Each wall is flat, endless, passes through zero and stands at right angles to its row. A trip goes straight from one point to another. Which walls does it cross, in order?

Walls:
(1): [-0.32 -0.29  0.08]
(2): [ 0.02  0.31 -0.05]
(3): [0.41 0.17 0.20]
(4): [0.25 0.00 0.19]
(5): [ 0.05 -0.04  0.19]
(6): [ 0.02 -0.23 -0.05]
(7): [-0.04  0.03 -0.14]
Trips:
[0.06 0.21 0.07] to [0.76 0.41 0.13] => none
[ 0.32 -0.02  0.35] to [-0.07 -0.25  0.58] => 6, 1
[-0.39  0.00 -0.24] to [-0.16 -0.40 -0.22] => 2

Walls:
(1): [ 0.16  0.17  0.47 -0.08 -0.15 -0.22  0.10  0.60]
(2): [ 0.30 -0.09  0.16  0.37 -0.01 -0.19 -0.04  0.24]
(3): [ 0.44  0.32 -0.37 -0.17 -0.18  0.29  0.11  0.15]
(4): [-0.33  0.47 -0.45  0.46  0.18 -0.04 -0.04  0.02]
Trips:
[ 0.23 -0.50 -0.28 -0.29 -0.26 -0.06 -0.03  0.13] to [ 0.02 -0.04  0.16  0.03  0.43  0.02 -0.19  0.71] => 1, 3, 4
[ 0.35 -0.41  0.17  0.15 -0.38  0.12 -0.25 -0.41] to [ 0.05 -0.08  0.14 -0.23 -0.36  0.34  0.06  0.28] => 3, 1, 2
[ 0.52 -0.15  0.04 -0.10 -0.37 -0.10 -0.20 -0.11] to [ 0.61  0.30 -0.20 -0.12 -0.34  0.33 -0.24  0.06] => none
[-0.03 -0.13 -0.18  0.12 -0.34 -0.10 -0.05  0.29] to [ 0.13  0.04  0.10  0.03  0.19 -0.23 -0.39  0.44] => 3
[-0.19  0.04 -0.28  0.13  0.33 -0.01 -0.28 -0.17] to [0.49 0.02 0.13 0.47 0.05 0.15 0.05 0.47] => 2, 3, 1
[ 0.16 -0.04  0.12 -0.05 -0.20 -0.19  0.36  0.43] to [-0.07 -0.39  0.12  0.20 -0.24  0.38 -0.17  0.42] => 3
[-0.14  0.04  0.32  0.12 -0.17  0.03 -0.18  0.07] to [ 0.37  0.11 -0.07  0.24  0.03  0.15 -0.24 -0.50] => 1, 4, 3

Walls:
(1): [ 0.25 -0.51  0.42 -0.11  0.09 -0.16 -0.16  0.19 -0.49  0.01 -0.10]
(2): [ 0.23 -0.36 -0.52  0.49 -0.49  0.32  0.25  0.21  0.23 -0.03  0.07]
(3): [-0.34  0.03 -0.10 -0.05 -0.33  0.11  0.02  0.02  0.16  0.01  0.22]
(4): [-0.23  0.03 -0.52  0.44 -0.04  0.02  0.36 -0.06  0.01  0.25  0.04]
(5): [-0.10  0.00  0.06  0.48  0.39 -0.05 -0.06 -0.27 -0.08  0.76  0.31]
(6): [ 0.22  0.32  0.01  0.19  0.35  0.24 -0.24  0.31 -0.50  0.28  0.16]
(7): [-0.01  0.23  0.12 -0.25  0.07 -0.02  0.26  0.14 -0.11  0.34  0.35]
(8): [-0.08  0.53 -0.25 -0.21 -0.10 -0.07 -0.36 -0.19 -0.06 -0.26 -0.01]
(9): [-0.11 -0.40 -0.33 -0.09  0.09  0.32 -0.55 -0.11 -0.20  0.03  0.35]
Trips:
[-0.14  0.16  0.13  0.16  0.38  0.19 -0.06  0.30  0.20 -0.47 -0.07] to [ 0.61 -0.51 -0.21 -0.27 -0.15  0.33  0.05  0.35 -0.02  0.32 -0.14] => 8, 2, 1, 9, 7
[-0.09  0.26  0.05 -0.03 -0.08  0.68 -0.57 -0.31 -0.07 -0.09 -0.14] to [ 0.09  0.28 -0.09 -0.46 -0.10  0.77  0.11  0.31  0.25 -0.15  0.00] => 2, 7
[ 0.21  0.15  0.18  0.09 -0.07 -0.19 -0.12 -0.11 -0.03 -0.04 -0.33] to [-0.10 -0.29  0.38 -0.07  0.20  0.04  0.15 -0.51  0.48 -0.45 -0.22] => 8, 1

Walls:
(1): [-0.27  0.25 -0.13  0.02  0.08 -0.31  0.17  0.20  0.00 -0.10 -0.03 -0.09
  0.45  0.34  0.21 -0.62 -0.14 -0.31]
(2): [ 0.07 -0.28  0.19 -0.32  0.03  0.13 -0.05 -0.09  0.20  0.21 -0.12  0.16
  0.43  0.49  0.03 -0.21  0.34  0.46]
(3): [-0.03  0.26  0.11  0.33 -0.23 -0.14 -0.08 -0.51 -0.14  0.11 -0.29  0.38
  0.27  0.11 -0.03 -0.26 -0.22 -0.17]
(4): [ 0.25  0.08 -0.51 -0.22  0.01  0.10 -0.08 -0.40  0.03  0.11 -0.49  0.30
 -0.29  0.07 -0.54  0.26  0.34 -0.20]
(5): [ 0.52 -0.18  0.06  0.06  0.38  0.22 -0.15 -0.21 -0.62 -0.16 -0.08 -0.18
 -0.08  0.03  0.05 -0.17  0.14  0.03]
(6): [-0.01 -0.44 -0.14  0.13 -0.28  0.04  0.11  0.79  0.58  0.14 -0.21  0.07
 -0.11 -0.05 -0.09 -0.14  0.04  0.02]
(7): [-0.22 -0.03  0.09 -0.04  0.35 -0.19  0.04  0.38  0.04 -0.08  0.17 -0.23
  0.26  0.45 -0.60  0.12 -0.12 -0.23]
(8): [ 0.02 -0.32  0.08  0.14 -0.37 -0.09  0.19  0.42  0.28  0.07 -0.10 -0.16
  0.32  0.04 -0.16  0.11  0.27 -0.20]
(9): [-0.67 -0.02 -0.34  0.38 -0.64  0.11  0.05 -0.02  0.03  0.01 -0.41  0.17
 -0.22 -0.06 -0.14 -0.11  0.14 -0.63]
(10): [ 0.00  0.10 -0.25 -0.21  0.20  0.19  0.09  0.48 -0.16  0.00  0.07 -0.16
  0.17 -0.14  0.50 -0.28  0.45 -0.30]
(11): [ 0.05 -0.31  0.17 -0.06 -0.38 -0.41  0.00 -0.07  0.29  0.12 -0.13  0.12
  0.14  0.25  0.08 -0.06  0.13 -0.03]
(12): [ 0.24 -0.12 -0.07 -0.28  0.31 -0.02 -0.36 -0.90  0.26  0.26 -0.25 -0.22
 -0.20 -0.24  0.22 -0.06  0.32 -0.20]
Trips:
[-0.09  0.10 -0.43  0.02 -0.70 -0.12 -0.43  0.15 -0.53  0.06  0.07  0.20
  0.15 -0.50  0.13  0.23  0.15  0.17] to [-0.37  0.18 -0.22 -0.08  0.01  0.23  0.15  0.05 -0.43  0.00  0.13  0.31
  0.55 -0.14  0.27  0.39  0.24 -0.23] => 1, 4
[-0.26  0.08 -0.02 -0.52  0.02 -0.26  0.47 -0.15  0.14  0.21 -0.01 -0.09
 -0.36  0.28 -0.29  0.25  0.37  0.30] to [-0.21 -0.04  0.11  0.02 -0.12 -0.11  0.32  0.16 -0.46 -0.34 -0.06  0.12
  0.07  0.26  0.39 -0.16 -0.02 -0.36] => 9, 12, 1, 10, 4, 3, 2, 5
[-0.02  0.37 -0.23  0.01  0.20  0.29  0.08  0.11 -0.33 -0.06 -0.38  0.04
 -0.09 -0.09 -0.05 -0.19  0.43 -0.34] to [-0.08  0.27 -0.16  0.52 -0.50 -0.17 -0.33  0.32 -0.15 -0.18  0.48 -0.17
  0.03  0.06 -0.27  0.29  0.16  0.07] => 12, 7, 8, 3, 5, 6, 1, 4, 10

Walls:
(1): [-0.59  0.22  0.19 -0.18 -0.22 -0.37  0.15 -0.03  0.10  0.03  0.05 -0.08
 -0.04  0.46 -0.11 -0.26 -0.09  0.18 -0.13 -0.53  0.21 -0.19  0.35 -0.18]
(2): [ 0.05  0.19  0.10 -0.14  0.30  0.47  0.11 -0.04  0.44 -0.14  0.25 -0.55
 -0.20  0.04  0.15  0.19  0.30  0.07  0.21  0.28  0.16  0.26 -0.06  0.19]
(3): [-0.41 -0.22 -0.12 -0.03 -0.26  0.52  0.44  0.04  0.24 -0.09 -0.06  0.35
  0.00  0.50  0.12 -0.10  0.32  0.14 -0.30  0.47  0.18 -0.14 -0.08 -0.09]
(4): [ 0.09  0.03 -0.07 -0.24 -0.73 -0.04 -0.02  0.54  0.01  0.26 -0.34 -0.15
 -0.27 -0.12  0.08 -0.18 -0.16  0.33 -0.43  0.23 -0.10  0.51  0.18 -0.10]
(5): [ 0.31  0.22  0.16 -0.48  0.15  0.16 -0.02 -0.29 -0.25  0.10  0.05  0.23
  0.14  0.36  0.38  0.60  0.28  0.01  0.40 -0.16  0.45  0.51  0.11  0.22]
(6): [ 0.00 -0.01  0.00  0.07  0.07 -0.10 -0.69 -0.06 -0.03 -0.04  0.01 -0.28
  0.01  0.00  0.02  0.41  0.11 -0.17  0.43 -0.32  0.22 -0.49  0.06 -0.12]
(7): [-0.03  0.46  0.03 -0.31 -0.09  0.28  0.09 -0.04 -0.10  0.01  0.31  0.04
 -0.17 -0.65  0.42 -0.33  0.03  0.02  0.21 -0.47  0.03  0.32  0.07  0.35]
Trips:
[ 0.11 -0.03 -0.22 -0.18  0.12 -0.27 -0.02  0.33  0.46 -0.28 -0.30  0.18
  0.17 -0.01 -0.45 -0.24 -0.48 -0.04 -0.15 -0.08 -0.33  0.35  0.08  0.04] to [-0.33  0.24 -0.19  0.29 -0.19 -0.63 -0.05  0.09 -0.06  0.03 -0.44 -0.04
 -0.35  0.24  0.02 -0.19 -0.15  0.21  0.13 -0.05 -0.48  0.45 -0.17 -0.25] => none
[-0.26 -0.25  0.49 -0.31  0.45 -0.23 -0.15  0.23 -0.06 -0.01 -0.13 -0.38
 -0.32  0.10 -0.33 -0.19  0.67  0.16  0.05 -0.26  0.00 -0.25 -0.27  0.33] to [-0.32 -0.05 -0.42 -0.08  0.02 -0.06 -0.02  0.33 -0.22  0.21  0.00 -0.44
 -0.08  0.40  0.22  0.21  0.57 -0.03 -0.32 -0.18 -0.26  0.15 -0.09 -0.27] => 3, 4, 5
[-0.01 -0.25  0.03 -0.22 -0.13  0.15 -0.38 -0.03 -0.43  0.21 -0.03  0.10
  0.11  0.29 -0.13 -0.16 -0.33  0.03 -0.11 -0.22 -0.46  0.17 -0.40  0.09] to [ 0.08 -0.17 -0.05  0.59  0.29  0.12 -0.22  0.03  0.26 -0.05 -0.07  0.12
 -0.52  0.48  0.27 -0.53  0.39  0.33 -0.22 -0.08 -0.51  0.22  0.40 -0.28] => 1, 3, 2
[-0.37  0.02  0.18 -0.19  0.46 -0.26 -0.22  0.58 -0.18 -0.20  0.45  0.13
 -0.20  0.06 -0.20  0.22 -0.07 -0.23 -0.50 -0.11 -0.17 -0.30  0.44 -0.13] to [ 0.50  0.27  0.09  0.02  0.26 -0.64 -0.04  0.01 -0.11  0.13  0.09  0.20
  0.62 -0.15  0.01 -0.22 -0.17  0.36 -0.49 -0.05  0.31  0.00  0.45  0.15] => 6, 4, 5, 7
